Each row is a point. Each copy is the shape, with its points in the same order, stretched, turned, moved and blurred by noise. Say if it was mirrored as well.
(in the rows, 100 means zero)

Shape (8 x 2):
|  72 | 132 |
|  58 |  83 |
|  96 |  92 |
| 106 |  63 |
|  35 | 120 |
| 112 |  89 |
| 114 |  95 |
|  49 | 148 |
Copy 1 (8 x 2):
|  80 | 141 |
|  62 |  91 |
|  98 |  96 |
| 111 |  65 |
|  38 | 130 |
| 117 |  88 |
| 122 |  98 |
|  54 | 159 |
Copy 1 is: only turned
Copy 2:
| 140 | 103 |
| 120 |  58 |
|  99 |  88 |
|  77 |  73 |
| 160 |  72 |
|  85 |  96 |
|  87 | 102 |
| 167 | 104 |
Copy 2 is: mirrored

Shape, 9 rows:
|  72 |  95 |  99 | 130 |
|  75 |  75 | 106 | 132 |
|  79 | 111 | 106 |   5 |
|  96 | 106 |  95 | 133 |
|  75 |  99 |  78 | 116 |
| 119 |  59 | 104 | 122 |
|  79 |  77 | 104 | 102 |
|  92 | 112 |  73 | 120 |
| 117 |  83 |  33 | 115 |
Copy 1:
|  83 |  99 |  88 | 126 |
|  86 |  79 |  98 | 129 |
|  97 | 106 | 104 |   9 |
| 104 | 110 |  87 | 128 |
|  89 | 101 |  69 | 112 |
| 130 |  62 | 106 | 119 |
|  91 |  80 |  98 | 100 |
| 104 | 114 |  66 | 116 |
| 132 |  81 |  37 | 110 |
Copy 1 is: only turned
Copy 2, 9 rows:
|  69 |  95 |  77 | 114 |
|  66 |  80 |  78 | 104 |
| 137 |  94 | 179 | 135 |
|  85 | 108 |  64 | 103 |
|  87 |  95 |  74 | 130 |
|  93 |  70 |  72 |  67 |
|  83 |  77 |  98 | 104 |
| 101 | 110 |  63 | 121 |
| 135 |  85 |  35 | 118 |
Copy 2 is: mirrored
Copy 3, 9 rows:
| 124 | 117 |  57 | 101 |
| 136 | 102 |  61 |  92 |
|  35 | 143 | 145 |  71 |
| 121 | 113 |  62 | 133 |
|  99 | 114 |  54 | 107 |
| 129 |  63 |  88 | 104 |
| 113 | 102 |  83 |  89 |
|  95 | 112 |  57 | 130 |
|  73 |  63 |  41 | 133 |
Copy 3 is: mirrored
Copy 4 (9 x 4):
|  78 | 120 |  82 | 117 |
|  75 | 108 |  90 | 126 |
| 106 |  81 | 127 |   5 |
|  97 | 124 |  67 | 115 |
|  72 | 120 |  68 |  91 |
| 100 |  73 |  73 | 135 |
|  81 |  92 |  96 |  99 |
|  91 | 125 |  52 |  92 |
|  84 |  86 |  14 |  92 |
Copy 4 is: only turned

Shape:
| 111 | 104 | 111 |  53 | 104 | 109 |  77 | 113 |
| 122 |  81 | 109 |  89 | 113 | 108 |  72 | 126 |
|  97 | 131 |  71 | 134 |  61 | 108 | 120 | 120 |
|  78 | 127 |  79 | 120 |  94 |  83 | 145 | 143 |
|  62 | 122 |  78 | 143 | 195 | 120 | 129 |  65 |
| 124 | 125 | 126 |  87 | 107 | 130 |  60 | 130 |
| 142 |  63 |  73 |  81 |  98 | 134 |  70 | 124 |
| 126 |  91 |  98 | 105 | 147 |  88 |  57 | 110 |
| 138 |  82 |  91 |  85 |  96 | 120 | 113 | 133 |
| 109 |  86 | 110 |  68 |  83 |  85 |  72 |  92 |
|  92 |  89 | 130 | 151 | 155 | 109 | 129 |  93 |
| 152 |  74 |  98 |  87 |  98 | 132 |  81 |  96 |
|  82 | 147 |  71 | 119 |  44 |  46 | 119 | 108 |
| 120 | 161 |  65 | 120 |  66 |  35 | 164 |  96 |
Copy 1:
|  54 |  78 | 121 |  70 | 115 | 114 | 110 | 118 |
|  87 |  79 | 114 |  67 |  97 | 111 |  87 | 134 |
|  85 | 117 | 119 | 153 |  58 |  61 |  97 | 118 |
|  92 | 138 |  91 | 132 |  67 |  95 | 132 | 134 |
| 133 | 108 |  80 | 193 | 159 | 167 | 101 | 120 |
|  52 |  73 | 154 |  90 | 102 | 118 |  89 | 160 |
|  70 |  42 |  86 |  82 |  99 |  87 |  58 | 132 |
| 114 |  90 | 127 |  88 | 131 | 114 |  68 | 147 |
|  71 |  63 |  99 |  80 |  91 |  87 | 109 | 138 |
|  92 |  89 | 130 |  61 | 100 | 106 | 104 |  85 |
| 139 |  84 | 108 | 152 |  97 | 169 | 117 | 125 |
|  98 |  31 | 125 |  87 |  97 |  83 |  79 | 115 |
| 105 | 169 | 127 | 121 |  65 |  43 | 124 |  91 |
| 117 | 155 | 124 | 133 |  91 |  18 | 160 | 113 |
Copy 1 is: mirrored
Copy 2:
|  94 | 107 | 142 |  71 | 106 | 122 |  83 | 103 |
| 123 |  91 | 115 |  88 | 121 | 111 |  77 |  96 |
|  92 | 121 |  81 | 133 |  43 |  76 | 118 | 107 |
|  96 | 116 |  98 | 117 |  76 |  71 | 157 | 138 |
|  92 |  98 | 142 | 158 | 136 | 138 | 170 |  69 |
| 136 | 118 | 146 |  94 |  91 | 123 |  74 | 101 |
| 112 |  75 |  77 |  95 | 111 | 139 |  52 |  98 |
| 120 |  86 | 137 | 121 | 149 | 101 |  67 |  90 |
| 114 |  62 |  96 |  86 |  89 | 116 |  97 | 118 |
|  79 | 102 | 127 |  73 | 105 |  88 |  70 |  75 |
| 134 |  64 | 125 | 118 | 122 |  98 | 154 |  60 |
| 107 |  57 | 106 |  93 |  94 | 127 |  61 |  74 |
|  50 | 140 | 108 | 129 |  47 |  22 | 117 | 114 |
|  41 |  81 | 137 | 141 |  36 |  15 | 140 | 135 |
Copy 2 is: mirrored
